Each wall is flat, endless, passes through zero and stands at right angles to its row. A trip goes straight from one point to another. Which walls does it cross, in order?

Walls:
(1): [-5.8  7.2]
(2): [-11.9  15.6]
(3): [ 17.9 -33.4]
(4): [-7.5 23.0]
(5): [-11.9 -15.9]
(6): [-12.4  15.1]
(7): [10.9  3.2]
(8): [11.2  2.6]
Trips:
[  3.6 -33.0] to [12.3  5.4] => 8, 7, 5, 4
[-0.1 -7.5] to [  8.2 -18.5] => 8, 7
[-18.8 -16.6] to [ 22.0 -21.8] => 8, 7
[20.2 -8.3] to [30.7 -8.1] => none

Walls:
(1): [-15.4  11.4  31.8  23.4]
(2): [-6.5 -4.3 15.5 23.2]
(3): [-14.5 -39.5 -12.2 -20.0]
(4): [  0.7  24.2  -1.0 -17.2]
(5): [ 0.2 10.9  0.6 12.2]
(6): [ 13.9 -13.4  15.0 -27.8]
(7): [-22.5  23.1  -6.8  -0.9]
Trips:
[20.2 16.4 -1.0  5.0] to [-12.1 -11.7  -5.8 -12.2] => 6, 5, 3, 7, 4
[34.4  5.1 24.7 12.8] to [-25.4  13.1  46.4  18.5] => 6, 7
[ -5.0 -19.7 -35.7  15.2] to [-20.9 -11.7 -21.2  -0.5] => 7
[-20.8  16.7  32.9  19.1] to [-27.0   7.8   6.4   5.7] => none

Walls:
(1): [  5.8 -22.1 -38.8   1.9   0.8   1.0]
(2): [ 22.9  -5.4  -7.2   6.5 -13.8  23.8]
(3): [ -6.3   4.4   6.7  25.5  -6.9 -17.2]
(4): [ -0.1 -20.4  -6.5  27.9  -6.7 -31.4]
(5): [ 8.1  6.9  6.7 18.5 -1.3 -3.7]
(6): [-10.0 -10.5 -15.3 -31.9   5.4  24.6]
Trips:
[-26.9 -11.5  -2.3  -1.6 -14.4   7.7] to [ -3.3 -12.0   3.5  20.0 -27.1  11.1] => 2, 5, 6
[ 15.2 -19.8   3.2  10.5   8.7  -3.3] to [ -9.8 -39.1  -4.6  22.7   0.7  -2.9] => none
[ -1.1  25.9  10.4 -23.8  35.0  45.0] to [14.5 -7.6 10.6 -9.6 17.5 11.4] => none
[-28.0  -5.6 -15.7  12.8   2.3  26.6] to [ 28.7 -17.7   8.8  21.9 -34.7  11.0] => 3, 4, 5, 6
[ 25.8 -33.1  19.8  21.7   5.4  26.9] to [18.0 -5.6  1.7 10.2 10.2 -6.0] => 3
[-17.6   7.7  -9.9  21.3  27.7  13.5] to [  9.0   6.4  24.8  -9.2  -8.9 -26.7] => 6, 1, 4

Walls:
(1): [ 21.0  -2.1 -12.4   6.4 -12.4   2.1   7.6   3.8  18.2]
(2): [  9.9   8.9  10.8 -30.2 -10.6  -4.5  18.8 -11.0  17.0]
(3): [  4.4 -21.6  15.9   4.0   0.2 -22.6   4.6  -6.2   5.8]
(4): [  1.4   1.0 -12.9   7.0  23.2 -28.1  29.8  31.9   2.6]
(5): [  0.7 -26.9  -6.0  10.0  -8.7  -0.7  -3.5  17.9  -9.0]
(6): [  1.6   9.1  14.8  -2.2   0.6 -16.5  29.1   2.2 -12.9]
(7): [  3.6  -4.6 -11.7  12.6  -3.5  -7.7  -0.8  -0.2   2.7]
(8): [  5.3  -5.0  -9.2   2.0 -14.7  14.4   3.0  33.0   1.7]
Trips:
[ -2.0  -5.9 -36.1  -2.7   6.8 -24.4  -8.6  32.4  13.4] to [ -3.9  -7.3   2.2   1.9  -3.5 -29.7 -60.9  -4.2   4.8] => 3, 1, 8, 4
[-31.6 -21.0  14.5  -0.4 -35.5  20.9 -19.2 -34.5  -3.3] to [ 11.3  -9.7   8.3  15.2  37.9 -14.4  -9.9 -18.3   7.4] => 5, 7, 4
[ 28.1  16.5  22.0 -15.2 -27.6 -18.5  12.6 -13.1 -10.2] to [ 18.4 -14.6   8.3 -14.3   6.8 -15.7  -9.8  21.1   3.7] => 4, 8, 5
[ 59.3  14.9  -9.2  -2.2   5.5  23.4  -0.3 -22.0  26.3] to [ -3.6  18.6   9.4  -4.9 -11.0  10.6  16.0 -27.5  35.1] => 7, 6
[  5.0  14.9 -27.2 -16.1 -26.9 -17.7   5.1  -7.7   1.0] to [  1.0  -8.9  19.8  -8.3   1.8 -14.0   0.4  18.1  -7.2] => 3, 5, 7, 1
[ -8.9 -14.9  16.5  -7.5  14.0  14.4  19.5   1.0 -26.6] to [-23.3  19.8  14.8  -8.3 -24.0 -11.9  16.8   9.1  -8.9] => 2, 8, 5, 3

Walls:
(1): [-15.7  -9.1  -0.1   2.6 -23.1  30.3  -0.7   1.0   5.3   6.3  17.9  -5.6]
(2): [ 18.6 -14.3  23.7  -5.0  -2.2   3.0   6.0 -10.0  -0.1  -8.5   7.4  12.4]
(3): [-22.5  -5.2   9.5  10.5 -11.1   5.0  -7.1   7.5   4.5  -9.3  -1.8  37.9]
(4): [ -5.9  -0.7  -4.1  31.3  23.9 -32.6  -1.3 -10.9  -2.2   8.6   2.2  -3.7]
(5): [  3.9   2.4  17.1 -22.2 -17.7  -0.4  24.1 -16.4  17.6   2.7   4.6  21.1]
(6): [ 12.4   7.4   5.8  -0.7  21.0   8.5   8.7  -1.4  -8.4  13.5 -11.0 -19.2]
(7): [  0.5  16.1   8.9  17.8 -24.4 -13.3  14.2   0.6   3.1 -11.7  14.6  -4.8]
Trips:
[ -8.1 -22.2 -13.6 -21.4  30.1 -15.5  11.6 -11.7  -2.4 -20.1  10.7  10.7] to [  5.6  -9.0  -6.4   2.6 -13.6  24.0  23.8 -27.7  10.2  15.3  -1.0  26.3] => 3, 4, 1
[ 26.5  30.0   4.6   9.0  51.3  10.7  46.0   7.9 -25.3   3.3   0.0  20.4] to [ -5.8  24.9   4.6  22.1  21.6 -20.5 -25.6 -36.8 -27.6  -4.1   2.9   2.9] => 5, 7, 2
[ -4.5  14.7   2.8 -22.8 -28.1   8.9 -15.3  -4.0   7.7  -7.5  10.6  23.3] to [ -9.4  11.8  34.3   6.6  -5.8  -4.8  26.7 -16.3   2.3  23.4   3.1 -22.8] => 6, 3, 4
[-20.2  24.8 -19.4  20.6   1.1  19.4   1.3  -2.8  24.2  -6.8  -1.4   4.0] to [-38.8 -20.4 -18.1  27.7 -13.0  -2.3  31.7  -2.7 -20.3  -6.9  27.2 -31.6] => 3
[-49.3  14.9  -0.5   7.5   6.1  27.2   2.4  50.1 -13.5  -1.4 -20.8  -9.4] to [ -2.9 -11.3  -1.1  13.4   8.5   5.3  40.6  21.6 -18.1  12.0  22.4  -3.4] => 7, 4, 3, 2
[  5.7 -10.5 -13.0  30.5  -2.8  -4.5  -7.2  14.2 -10.9   7.1 -14.2  11.5] to [ 22.7   4.2  14.2  10.4  17.9   1.1 -51.0  35.9  -4.6   9.8   9.9 -18.1] => 6, 3
[ 36.7 -13.4 -11.6  28.3  10.5  13.5  26.0   3.8 -14.5  26.3 -10.5  11.9] to [-11.7  32.2  24.7   4.2 -26.6   3.1  14.1  -6.0 -30.6 -21.2  24.9   8.6] => 7, 5, 1, 3, 4, 6

Walls:
(1): [  0.0  12.2   1.0   6.0  14.6   3.3  14.2  -8.5 -10.0   4.7   4.8   8.4
   7.0  -0.5  -2.5 -26.1 -18.0   5.4]
(2): [  1.8  15.7  14.7   5.8  25.5  13.6   0.6 -13.8 -15.8   1.0  10.3 -17.0
  -1.0  12.5   1.5  -7.4  23.1   5.7]
(3): [ -7.1 -12.1 -12.8 -24.0  -6.4   8.1  23.0   2.2  -4.2  -3.0  22.1  20.4
  12.2  31.5  15.0  17.2   5.2   5.7]
(4): [ -5.4 -13.9 -26.0  -0.7  -9.7  -8.5  -3.8  28.6 -31.2  -3.4  11.8  -2.7
 -13.7 -29.9  19.5  19.3  11.9   6.2]
(5): [  6.8   3.9  10.8  -7.3  14.7  15.2   9.3  11.0 -23.4 -12.5 -28.9   4.6
  21.6   8.0  19.8  14.4 -29.3 -14.7]
(6): [-34.2 -35.4 -11.2   4.9 -24.7 -13.1  -3.6 -22.6   4.5  -8.2   0.7  11.8
 -30.3 -37.1  -3.1  -3.9   0.0  10.1]
(7): [ -1.5   5.8 -32.5   9.5   3.7  16.8  22.1 -13.4  28.3  17.9 -10.0   8.1
  11.4  -2.2  16.8   9.1 -33.6 -33.7]
Trips:
[ -7.4  -5.4  10.1  14.2   9.2   2.7 -14.2  27.1   8.0   4.6   1.9 -44.2
 -27.4   3.4 -32.4   6.3   6.8  -5.2] to [ 38.5  17.1  10.6  13.0 -37.3   8.0  -2.3  -5.0   4.0   0.0   8.8 -21.0
  17.6   2.7  48.5  -5.2 -12.9 -22.1] => 4, 7, 5, 2
[  9.4   2.2  -7.5  15.6 -32.9  -9.2  18.5  -4.5   3.2  -9.9 -25.1  21.5
 -14.4   2.5  26.2  -0.3 -17.3  19.3] to [ 15.5 -16.7  14.1   0.4   1.4 -16.2  -6.0   3.9  -1.9 -35.5   1.3 -13.6
  -2.0  39.3  12.0   8.9  -3.3 -33.7] => 1, 4, 6, 7, 2
[ 23.6  11.3 -16.1  12.0  -5.4   9.9  -1.6   5.4 -46.5 -40.5  13.0  13.2
   7.1  -1.0   9.6 -22.4  21.9 -48.7] to [ -9.5   2.5  19.6   2.0   9.3  11.8  -0.6 -17.1 -14.1  23.7  10.3  -9.3
 -10.1 -35.2  -1.5 -16.4 -12.2 -26.2] => 3, 7, 6, 4, 5

Walls:
(1): [ 20.0  15.8   6.4  -8.6   3.2  15.6 -11.8  28.3  21.1  -1.9  -9.9  16.3
  -5.4 -11.8  13.2  18.6  14.6 -13.9  14.2 -12.6]
(2): [ -4.4   4.4 -12.0 -13.8  14.6  15.5  -8.5  16.6   7.6 -16.0 -16.1  -0.7
  -0.1  34.8  28.8  33.1  -0.2 -29.4   2.8 -30.4]
(3): [  5.3 -12.8  -5.1  17.1  -9.5  16.3  30.5  21.2  -9.0  18.2   6.0 -11.3
  23.7  -3.3  -0.4 -29.3   8.7  29.4  -5.7  20.9]
(4): [ -2.5  11.5   5.4  -2.3   1.6 -11.1  26.4 -17.3  -1.4   5.0   2.6 -11.5
   2.2   9.2 -27.8  -9.1 -23.7   7.5 -20.4   8.9]
(5): [-37.7 -11.7 -10.3  12.0 -19.1  26.9  27.5 -17.0  -8.9  15.5 -36.0  -4.9
 -41.9  27.2 -15.2  22.9  -8.5  27.6   9.1  -3.3]
(6): [ -9.9   7.0  38.4  -1.1  -0.6  28.6  -6.0  -3.5  16.8   3.5  11.5  -3.3
  -7.0 -10.2 -14.2 -16.6  -5.0   9.6  19.9  -7.0]
(7): [ -7.8 -10.6   5.9   3.8  -1.2   2.0   1.6  -1.1 -12.6 -23.3  -2.5   8.0
  -0.1 -27.7 -27.9   9.9  -0.6  -5.9  39.1 -53.2]
(8): [  5.7 -34.3  -4.5  16.1  -0.7  40.9  20.9  16.9  10.6  12.0   8.0  -2.1
  -1.0 -23.1   8.5   3.9 -14.4   1.9  -0.8   4.2]
(9): [ -4.6   9.5   0.0 -10.0  -9.2  -2.8 -18.1 -23.5  16.5  16.5 -14.8  -6.2
   3.2  -0.3 -24.4 -15.6  32.8  -8.5   9.3 -20.9]
Trips:
[  6.8   3.9  53.9 -21.7 -15.9 -13.0  17.0  24.4  11.7   5.7 -14.8  26.9
  -3.5   0.9 -17.9  -9.0 -27.8  23.5  -2.8  -1.6] to [  2.5   7.9   7.6  13.7 -19.8   0.8  18.6   3.8   7.6  -7.4   8.3  15.9
  21.6  16.0  15.2  -3.2  25.3  -0.7   6.1  15.3] => 7, 5, 4, 6
[ 36.4  19.6  -4.6  35.6   9.1  23.1   4.9 -13.2  11.7 -43.5 -19.0  -1.3
   3.0   8.7 -12.0  -0.3 -14.8 -12.2 -26.3  20.7] to [-15.8  11.3 -23.2   1.4   9.8 -10.7 -37.0   4.6  -2.6 -12.6  -9.1   3.7
 -23.5 -11.3 -17.3   0.2 -16.2  27.6  -7.7  -2.0] => 8, 1, 5, 2, 7, 9
[-29.4   9.7  32.0  -0.7   6.9  54.0 -16.1 -49.9  38.0   1.4  -1.8 -19.3
 -11.5 -13.6   5.6  -5.8  -5.6 -23.0 -40.4   0.2] to [  6.6  -0.1  45.2 -16.4  30.2 -17.8 -14.9  -3.0  24.4  -0.5  20.6 -54.2
  23.8  -8.2  55.2  -7.7  -6.5  15.1  -4.8 -13.0] => 5, 1, 4, 9, 8
[ 17.1   1.8  15.5   9.2  -9.3  25.7 -11.1  14.9  -0.2   7.5  13.6  28.2
  36.8  36.0  13.2  -6.1   8.2 -13.6  -3.3  15.9] to [-30.6  -1.2 -17.5 -17.0 -28.7   2.0  -4.4  -4.6  25.3   4.9   8.6 -29.5
  15.0  22.0  34.6 -22.0  46.4   7.3  17.3  -1.4] => 9, 8, 1, 5

Walls:
(1): [ -9.3  30.4  -6.0  18.5 -20.1  10.5  29.2  -8.0  11.0 -11.3  -5.6 -20.1
   5.6 -27.1 -10.4  12.2 -11.3  -9.6   3.1  -8.4   8.2  -5.4 -14.5   7.5
   2.4   7.7   3.4 -11.9 -29.6 -43.6  -3.9  -1.2]
(2): [-17.7  34.6  26.5  11.6 -13.0   7.1  -4.0   4.6 -15.8  25.6  -0.9  -9.3
   5.5   1.3  -8.2  14.3  -1.6  18.7  20.9  -1.7  16.1 -11.9  -5.6  21.3
  14.6  13.5  18.4 -19.8  -3.0   7.3 -15.9  18.8]
(3): [ 34.6 -19.0 -25.5 -20.1 -34.9 -16.5  23.1   1.1 -25.7  -5.2  -2.2 -19.7
 -13.2 -11.4 -22.3  20.5 -15.3  31.3   5.1 -16.1  -4.8   9.6 -10.1 -21.9
  -9.6 -39.8 -35.6  25.1  16.7   0.0 -24.3 -15.3]
(4): [ -5.3  11.7 -22.2 -10.0  -6.6  16.3  17.3 -28.5 -12.1 -17.7  -1.8  -9.0
   2.0  14.4   5.1 -41.6   1.0  -6.1   2.9 -12.8 -11.2   4.6  -7.7  15.6
  -7.1 -31.9  24.5  -8.8  -0.2  -4.0  11.5  -6.7]
(5): [ -5.9 -21.8  22.9  -8.7   8.2   4.4   3.6  -8.0   5.1  -1.0  18.5  12.3
  37.3  -1.2 -25.4   1.8  -8.3 -10.5  -9.9   9.5   5.5  -3.5  -1.3  12.5
  18.9   7.5   4.1  -7.0  -5.1  12.8  22.7 -14.1]
(6): [ 14.9  -2.1  -1.0 -14.0 -17.3  21.8   5.4  -9.4 -64.6 -10.0  13.4 -31.5
  14.7  10.8  28.8 -14.3 -25.6   1.6 -26.3 -25.9  31.5  16.7  14.2  11.7
  -3.0  -3.1  -6.5  36.7  28.1 -11.0  -9.1  11.2]
(7): [  1.7  -0.7   3.0 -14.3  -3.0 -19.7  -5.3  43.9 -34.4  -7.6  11.5  14.4
  -7.1  -4.6  19.2  27.3 -14.5  -9.6   1.9 -28.5  25.9  -1.7  -2.2 -14.7
  58.5  35.7   4.4   2.7  13.9 -16.7 -18.3  -7.1]
(8): [  5.6 -16.7 -21.1  -2.3  -4.9  23.7  -7.9   2.0 -12.3 -28.6   2.4  -1.8
   0.8  25.4  -6.3 -41.1   9.5  34.7 -47.4   9.2   1.9 -12.6   4.7   7.6
   5.9 -12.2  33.4   7.0  -4.3   7.6  16.3  32.4]
(9): [ 26.2 -13.0  -9.7  -1.7   8.5 -12.5  -7.1  -2.1   2.2 -21.2 -14.3   3.3
 -11.1 -24.4 -13.5  10.1 -19.3  25.8 -14.5  -0.9 -15.4  -8.7   2.2 -13.4
   0.6   9.4 -23.8  -8.9 -15.3 -13.3   1.7  -7.2]
(10): [-13.8 -29.6 -34.7   4.3   6.5   6.3  -1.3  24.0 -16.5 -12.1 -15.2   8.1
 -17.5  14.5 -13.6  -9.9  -7.7 -10.1 -30.1  -3.2  22.8  -7.2  11.6  10.0
 -11.5 -18.3   8.7   3.3  21.1  11.4  -8.4  10.8]
(11): [ -1.2 -26.9  14.3   3.3   2.0  -9.3 -16.0  -1.2  -7.4 -13.9  -0.4 -44.4
  -1.8  -8.2   3.6  10.8   9.5  -0.5  17.7  14.1  -7.7  -8.3   2.0  31.5
   2.7 -15.0   8.5  -9.8  32.9 -24.0  -9.3 -10.2]
(12): [ -1.5  -7.4 -34.8   0.0   6.6  -6.6  -8.9  22.3  -7.9   7.3  15.5   1.4
  -0.1  -5.3   7.3   8.3  10.4 -23.0  26.4 -16.7  32.5  -3.2 -16.1  17.5
  13.5   2.1 -29.3  -7.2   2.3 -11.9 -20.1  30.5]
Trips:
[ -2.9 -11.8  -3.0  -0.3 -15.8  -6.1   5.6 -32.8   9.8 -25.8 -10.8  28.0
 -31.1  -8.9 -33.8 -21.5  -5.6  33.3   4.1  17.5  12.7 -55.5  12.1 -18.7
 -75.4  -3.3  -4.0  -7.4  36.0  28.1  19.7  14.0] to [  6.6  14.8 -19.7 -14.4  -8.0  16.4  25.2  -2.9 -11.4  -2.6  22.1  -5.6
  -7.2  -6.8 -12.6  -6.4  29.3   5.4  -2.2  23.6  27.8 -12.0  24.2   3.8
  -6.5 -17.8  16.7   2.3  -7.5   3.0  -4.8 -16.4] => 9, 6, 1, 2
[ -0.8   4.2   2.2  14.8 -31.7  18.3 -23.0  27.6  14.8  42.7   2.5 -24.4
  15.0  10.2  37.2  -7.8 -22.2  -3.2 -15.4  -8.9  -7.3  15.1  30.5  -4.4
 -26.3  -8.8 -11.4 -18.1   1.2  23.6 -17.4  20.6] to [ -2.8  14.5  -0.7  12.9 -10.6 -11.8   3.4  35.2   7.5  -3.7  -2.0   2.6
  -1.6  14.2  12.4  14.2 -12.2   1.7   2.0  -4.6  17.2 -27.9 -19.2  -7.1
 -10.3  -4.8   4.0  -7.2  -8.5 -22.6  10.7   7.2] => 1, 7, 6, 9
